Rows are points. To make a cloud, some directions were put in groups of two or more. Within a group, all points are equally far from the middle, so they leave a hole (a ring in 2 directions, a hollow ball in 3). The other directions are filled evenly. Then the cloud was stretched, turned, moved and blurred a little. How many holes are there, and how many directions does each take, smallest first?
(in the rows, 128 means zero)

Cloud (13 x 2):
[[158 162]
 [ 94 167]
 [ 83 135]
 [164 124]
 [163 123]
 [124  97]
 [ 83 146]
 [ 99 172]
 [ 90 162]
 [125 180]
 [152 169]
 [115  99]
 [138 178]]
Holes: 1 (2)

Cloud (31 x 4):
[[173 102 115 144]
 [147 186 125 117]
 [178  99 136 151]
 [177 135 156 150]
 [195 119 115 139]
 [200 142 121 168]
 [171  64 155 163]
 [119 179 163 148]
 [ 94  99 163 112]
 [169 132 145  88]
 [150 110 165 134]
 [103 180 141 132]
 [139 175 128 116]
 [168 148 105 133]
 [170 141 127 207]
 [131 115 175 120]
 [175 146 117 144]
 [ 93 102 167 127]
 [108 108 110 141]
 [197 119 152  98]
 [108 192 141 134]
 [160  67 145 135]
 [186 105 123 141]
 [152  75 160 112]
 [146 110 120 112]
 [166 118 102 169]
 [122  80 172 136]
 [146  87 163 120]
 [149  54 169 140]
 [157  92 103 133]
 [183 137 104 134]]
Holes: 0

Cloud, 48 rows:
[[148 157 169 118  79 128]
 [ 90 159  98 140 116 112]
 [152 149  60 102  88 149]
 [162 138  63  90 132 162]
 [111 177  85 138 140 120]
 [131 115 115 165  93 117]
 [121 119 104 145 119 156]
 [129 134 125  86  94 131]
 [ 97 122  92 155  51 109]
 [101 142 126  81 153 135]
 [121 103 167 141  79 104]
 [ 95 135 115  85 139 162]
 [106 177  98  95 106 100]
 [ 83 123 117  88 164 143]
 [127 189 171  82 110 134]
 [ 95 161 137 142  69 148]
 [121 166  85 145  93 123]
 [169 112 136 111 116 133]
 [123 116  60 131 141 131]
 [169 156 143  84  99 157]
 [ 90 167 153  66 133 171]
 [129 190 129  73 152 137]
 [136 155 120  90 109 112]
 [ 79 142 103 106 102 118]
 [112 106 138  82  94 147]
 [135  91 127 121 169  83]
 [139 159  69 154 145 112]
 [111 198 115  79 112 154]
 [152  97  70 104 110 100]
 [ 71  79 185 154 157 103]
 [101 129 129 149  84 145]
 [ 91 177 133 120 113 172]
 [156 110  90 171 114 108]
 [110  96  81 160 154 115]
 [154 104 114  76 120 178]
 [102 123 107  88 141 139]
 [163  88  96 110 126 101]
 [117 167 170 101  81 102]
 [110 157 135  68  87 197]
 [144  96  84  83 136 186]
 [ 69 113 141  86  72 169]
 [101 100 118 174 133  85]
 [106 196 124  77  91 177]
 [135 128 111  80 156 148]
 [ 86 113 188  85  82 142]
 [122  59 143  91 175 148]
 [108 100 144  98 126 110]
 [114 128 141 168  72  78]]
Holes: 1 (2)
